Each point is reached from the start by the listed moves, each made 0, 1 or 2 times, or once backwards (-1), plus a little noise. Is the number of moves made odd or even? Then give how often each move was made.

Moves:
(1): [ 25   1 -12]
(2): [-1 27  7]
Start: [ 9 -4  0]
Points:
[ 60  -3 -24] -> even (2, 0)
[ 9 23  8] -> odd (0, 1)
[ 33 -29 -17] -> even (1, -1)

Moves:
(1): [ 12  14 -11 -10 -25  -3   6  16]
(2): [-1 25 15 13 -4 13  4  3]
(3): [ 10   2  42 -13  -3  15  -7 -18]
(4): [  2 -15  16   7  -6   6   0   7]
(5): [ 11 -11  -8  -6  33  23   3  -2]
(6): [-12  -7   2  -5   0  12   6  -8]
Start: [  3   3  10  -3 -27   4  15  -4]
Points:
[ 17  46 -15  12 -55  50  52  52] -> even (2, 2, -1, 1, 1, 1)
[ 60  41  49 -19 -58  43  23  27] -> odd (2, 1, 1, 1, 1, -1)
[ 26 -53  56 -12  26  26  -2 -29] -> even (-1, -1, 1, 1, 1, -1)

Moves:
(1): [ 10   0   6   6  -6   1 -10  -2  -4   5   1   3  -7   0]
(2): [-15  11  -7  -2   9  10  -5  -8  -3   2  -3  -5  -8 -11]
(3): [ -3   2   4  -6  -2  -3   6  -3   5  -4   0 -12 -18  17]
(4): [ -4  -3  -3  10  -5   3   2  -4   9 -11  10  -4  -3  -4]
(5): [ 7 -3 -7  3 13 -5  3 11 -1  2 14  2  2  9]
(6): [-4 -9  4  7  6 17 -1  0 -2  1  1 -5  9  9]
(7): [  8   9 -13   8  -6   5  10   5   6  -7  -8 -10  -1  -1]
(8): [ -8   7   7  -7   4  -2 -24  13  12  -4  -2   2   6   7]
(9): [ -1   1  -3  -5   1  -1   4 -11   5  10  -6  -1   4   6]
(10): [-9  6 12 14 -2 -9 14  3  8 21 -8  2  8  2]
(11): [ -4   0  -4  -2 -13   9   1   3  -3   6  12  13   1  -4]
(12): [-6  6 -3 12 -7  2  1 -4 -9 -3 -5  2  1  7]
Start: [ -1   4   0 -11 -13   2  -6   7   7  -4   1  -3   5  -6]
Points:
[ 28   5  26  -6 -14 -50  29  48  26  60  23  21   2  28] -> odd (1, -1, 1, -1, 2, -1, 0, 0, 0, 2, 1, -1)
[-13   2 -31   8   9  40  15 -17  -3  17  42 -17 -28   7] -> odd (1, 2, 1, 1, 2, 1, 0, -1, 1, 0, 1, 0)
[ 21   7 -31  48 -54  38  41 -17  16 -17  22 -40 -44  38] -> even (2, 0, 2, 2, 1, 1, 2, -1, 1, 0, 1, 1)
